Rows are points. Any point is a mix of the corners, with weights that add up to 1. It lies inside the corners' shape when no weight is negative. Say inside or outside, and name the corners with a negative weight.

Corners:
(1): [38.7  6.8 44.4]
(2): [29.5 -4.3 30.0]
(3): [-26.9 -11.3 -20.0]
(4): [-15.9  -0.7 -30.3]
Points:
[30.8 -0.6 38.6] => outside (4)
[-2.9 -0.9 -2.6] => outside (2)
[33.6  5.0 38.2] => inside
[16.6 -0.9  9.5] => outside (3)
[-12.1  -6.7  -7.9] => inside
[18.8 -3.4 16.7] => inside
[15.5 -2.8 12.4] => inside
[-11.4  -2.0 -16.2] => outside (2)

Corners:
(1): [ -9.7 -38.6  -6.2  61.3 -32.3 -50.5   0.5  21.1  12.4 -15.2  27.7]
(2): [-14.4  41.6 -29.1  15.0  24.0   7.8 -38.2  -9.5  31.9 -35.6 -13.1]
(3): [-34.6  13.3  21.9  -7.1  -5.1  15.2  13.5   9.8 -10.3 -27.2   6.6]
(4): [ 11.9 -63.4 -23.5  -5.8 -36.1 -17.7  34.5  23.9 -29.2  28.2   8.8]
(5): [ 25.6 -24.3 -10.4  23.5 -17.7   2.9  -7.7   4.3  -1.8 -23.0  19.7]
(6): [-26.4  21.6  -4.7 -14.5   2.3  31.9   3.6 -33.2  -4.3   3.1   1.3]
(7): [  3.8  26.1   3.9   6.2  -2.9   4.1 -41.3  25.4  25.1   7.7  30.9]
(8): [  5.6   2.7  -3.1  21.9   5.9   8.4  -6.8  -1.8 -41.5  -8.1  44.0]
(9): [ 16.0 -34.0  26.9   9.6  -2.3 -23.6  -3.1  -7.6 -17.4  53.2   6.2]
(10): [-47.3   4.8  13.5 -45.2  -7.1  15.0 -41.7   2.4  37.1  44.4 -53.9]
(11): [ -8.2  -6.6 -16.6  14.6  37.0  14.2 -13.2  -0.3  11.6  22.0   1.4]
(12): [-12.2  34.4 -35.1   4.5  17.2  40.0 -12.6   9.5  -0.8  22.5 -12.1]
Points:
[ -8.7   2.5  -1.3   4.7  -0.2   3.5 -16.0   2.0   5.0   1.9   1.8] => inside
[-16.1 -10.5  -0.2   8.9  -7.2  -4.1  -1.4  -1.7   4.2   7.5  -2.5] => outside (7, 8)
[ -3.0  -4.4   7.1  13.0   1.3  -1.4 -20.7   5.3   6.4  -1.2  11.7] => outside (4, 6, 12)
[-6.6 -2.3 -2.0  5.7 -8.1  6.7 -2.2  3.6 -9.6 10.3  9.5] => outside (2, 11)
[-8.0 -0.7  2.6  4.0 -3.0  3.0 -9.3 -2.9  1.0 -0.1  8.7] => outside (12)
